Each row of a before or after table is a point. One or more steps were done to the points. Then noise was added and the rows were shuffled. The steps act on columns, c1 being the first. Name the steps. A step turns or swaps two columns, mirrors them in a line or flattens them onto one, adds a multiple of one to another, or multiplies or shifts one. Angles are multiples of 10 degrees, from the lower column toward the higher: turns from -170 to 170, lines from 10 to 170 but not 90. Use the fewest steps. Two steps may share a column if one is a turn and the other turns, adds or multiplies; they go together, in the order done. Otherwise the lowest column goes first.
In the rows, zero is written as 128.

Before (14 x 3)
[[102 157 117]
 [ 86 154 152]
 [153 124 137]
 [ 91 150 159]
 [114 148 113]
 [107 111 232]
 [105 130 119]
 [ 93 161 130]
 [193 135 138]
 [107 150 128]
 [111  40 115]
 [ 87  92 135]
 [116 152 124]
 [101 160 130]]
After (14 x 3)
[[192 133 135]
 [104 130 120]
 [111 111 231]
 [ 83 160 131]
 [ 91 160 130]
 [156 127 136]
 [106 145 115]
 [138  40 116]
 [ 77 157 151]
 [ 97  90 137]
 [ 96 156 121]
 [ 84 150 155]
 [110 153 127]
 [ 98 152 128]]
Steps: add -0.3 times c2 to c1

Before (12 x 9)
[[132 147 194 143 101 106 153 152 128]
 [149 108 111 137  63 108  90  92 109]
 [120 132 123 133 161 179 114 155 148]
 [ 97 172 143 111 106 139 119 104 151]
 [144 156 190 162 153  93 147 112 112]
 [201 161 193 122 159  98  97 121 162]
 [116  77 156 100  85 152 130 141  91]
 [194 148  89  98 123 174 177  92  81]
 [152 151 107 119 125 112 156  95 162]
 [142 158 115 168  85 165 151 118 120]
 [184 168  89  86  83 117 121 158  65]
 [182 117 122 163  77 111 102 148  63]]
After (12 x 9)
[[181 118 119 163  77 112 103 108  64]
 [194 148 181  97 122 175 177 130  82]
 [150 108 165 136  64 109  90 145 110]
 [142 157  91 162 155  93 147 180 112]
 [141 157 144 168  84 165 151 126 121]
 [117  77  97 100  85 153 131 138  91]
 [130 146  63 142 101 106 153 153 128]
 [152 149 165 118 126 112 157 139 162]
 [ 98 173 133 111 105 139 121 156 149]
 [120 132 115 134 161 178 114 105 147]
 [202 161  82 122 159  98  97 174 162]
 [185 167 139  85  82 117 121  81  65]]
Steps: turn c3 and c8 by 140 degrees

Before (10 x 18)
[[113 127 165 109  98 148 154 104 192 108 128 122 120 157 172 109 156 140]
 [ 82 148 143 123 150 144 152  99 125 137 130 117 119 113 134 133 146 146]
 [116  64 157 129 148 147  61 155  96 173 132 108  87 115 119  93 117 132]
 [141 141 157 107 129 160 173 113 112 125 116 141  93 130 131 101 156 130]
 [145 176  98 116 117 117 150 123 113 180 125 176 111  84 177 165 149  98]
 [155 187 125 186 143 107 172 146 117  84 161 185 100  96 160 217 210  68]
 [107 151 126 130 121 100 139 102 145 101  81 126 109 116 149 113 155  68]
 [ 96 155 114 147 118 137 130 156 118  97 130 135 116 141 149  95 162 115]
 [ 88  67 161 147 121 136  99 118  73 188 152  93  92 122 147  53 127 108]
 [160 147  88 162 143  96 182 127 129 122 145 156  91 104 142 164 190 137]]
After (10 x 18)
[[114 126 165 109  98 148 153 106 168 107 127 120 137 159 238 148 173 154]
 [141 141 157 108 129 157 174 115 135 126 117 140 162 131 143 106 136 131]
 [153 186 127 187 143 107 172 147 164  86 162 187 156  95 173 237 170  10]
 [161 147  89 163 144  96 184 125 159 122 144 156 165 103 150 175 164 144]
 [ 84 147 141 122 152 144 151 100 135 136 132 116 137 114 140 136 136 164]
 [116  66 159 131 150 148  60 155 111 172 133 110 169 116 120  89 106 138]
 [ 97 157 114 146 117 137 131 155 143  96 130 137 138 141 190 114 143 103]
 [144 178  97 118 116 118 150 122 132 181 125 175 145  85 231 206 131  69]
 [ 89  68 163 148 118 136 102 120 106 187 151  95 166 121 197  72 101  88]
 [106 152 126 130 123 100 141 102 148 103  81 128 147 118 182 129 151   7]]
Steps: flatten c9 and c17 onto the line at 50 degrees; multiply c13 by -1; multiply c15 by 2.5; turn c15 and c16 by 20 degrees; multiply c18 by 2

Before (9 x 48)
[[101  67 145 103 137 164 143 167 158 159 113 105  94 135 109  76 105  91
  122 142 115 103 153 101 131 152 127 125 128  70 101 163 136 115 143 151
   80 132 145  88 111 108 101 218  97 152 120 135]
 [105  99 102 109 133 173 124 141 120 107 115  87 118 107 105  77 130  91
  142 131 134 108 185 108 164 139 145 129 137  85 157 165 139 125 114 147
   80 113 171  81 103 145  64 158  97 178 108 119]
 [109  72 124  60 121 167 192 133 172  55  96  72  82 115  55  56 140  73
  148 156 133 127 142 115 169 125 148 135 142 132 131 153 155  96  94 137
   90 114 133  78 142 109 131 191  99 171 107 111]
 [105 133 126 178 123 156 129 124 121 192 123 118 124 159 140 117  82 150
  125  79  74 104 111  86 116 121 107 101 142 126 127 101 127 166 119 147
  145 135 111 125  58 130 109 128 151 109 134 181]
 [136 133 123 106 134 137 103  89 105 139 150 133 153 146 152 160 128 152
  160  73  32  68  82 149 146 149 116 100 107 155 118 110 108 117 162  47
  162 123 109  90 134 156 112  98 121  56 134 205]
 [142 159  93  78  64  72  59 149  81  87 172  62  83 163 173 175 169  95
  146  67 107  46  89 171 163 123 172  96  91 196  95 131  90  82 120  80
   84 113  73 130 190 178 178  91  85  81 155 149]
 [ 97  97 160 105 155 160 147 132 117 153 100  91 109 128 116  94 112 127
  115 144 118 147 200  90 107 143 110 120  95 115 149 142 128 156 129 129
  128 168 164  89 114 125  93 159 139 129 102 183]
 [132 157 126  72  50 100  90 111 112  93 191 138 118 140 145 189 139 145
  179  87  86  69  89 135 125 151 118 118  88 166 143 110  94 113 127  81
  147 124 115 110 146 152 147 113  66  73 168 160]
 [ 75 103 176 143 143 161 116  79  94 183 128 125 180  91 162 125  87 131
  141 151 121 134 134 117 128 134 106 118 117 124  97 106 105 127 141 120
  162 147 147  81  47 116  79 150 161 138 118 162]]
After (9 x 48)
[[107 100 103 110 132 176 134 139 119 107 115  88 117 108 152  78 129  94
  141 132 134 110 186 105 165 138 145 127 135  86 156 162 139 125 113 146
   79 114 169  81 101 145  64 158  98 180 111 120]
 [ 76 100 169 144 144 162 102  80  94 186 131 128 182  91 104 124  86 131
  139 151 120 134 134 115 130  87 106 116 114 123  97 106 106 125 144 120
  163 149 147  82  44 116  76 151 161 140 119 165]
 [107 133 130 180 121 155 129 123 121 192 123 119 124 159 114 113  85 151
  125  76  74 107 111  87 118 126 106 103 144 128 126  99 126 165 119 146
  146 134 112 124  56 132 109 126 150 108 135 182]
 [110  72 148  58 122 167 188 130 172  52  96  71  81 114 181  55 136  74
  148 157 130 127 140 113 170 206 149 136 139 130 133 154 156  96  94 135
   94 115 134  78 142 110 132 192  98 173 108 110]
 [ 95  95 166 104 157 161 135 132 118 151 103  91 109 130 148  95 110 125
  113 143 118 147 199  91 111 120 109 121  93 116 149 142 128 157 131 129
  131 169 164  90 114 126  92 158 138 128 104 186]
 [100  69 149 103 136 165 135 164 159 158 111 106  94 135 160  78 107  91
  122 141 113 104 155 102 131 117 128 123 126  70 102 165 140 116 145 148
   81 132 144  86 110 109 102 217  97 153 119 136]
 [134 157 112  72  48  98  92 108 115  94 191 139 119 140 132 190 135 144
  182  88  86  69  88 135 127  83 117 119  87 167 143 111  94 111 128  79
  148 124 116 113 145 151 147 112  64  71 171 160]
 [143 159  72  77  65  70  73 150  82  88 174  62  80 162  91 176 170  91
  150  70 105  45  90 167 161  88 170  98  93 195  93 133  89  82 119  82
   85 115  75 131 189 177 179  91  86  81 157 149]
 [137 135 115 105 134 136 107  90 105 141 149 132 151 146 122 162 128 152
  161  73  32  67  81 150 146  75 112 100 106 156 116 110 108 114 163  48
  164 125 111  91 135 157 111  98 121  58 134 203]]
Steps: turn c3 and c7 by -20 degrees; turn c15 and c26 by -140 degrees; multiply c26 by 1.6
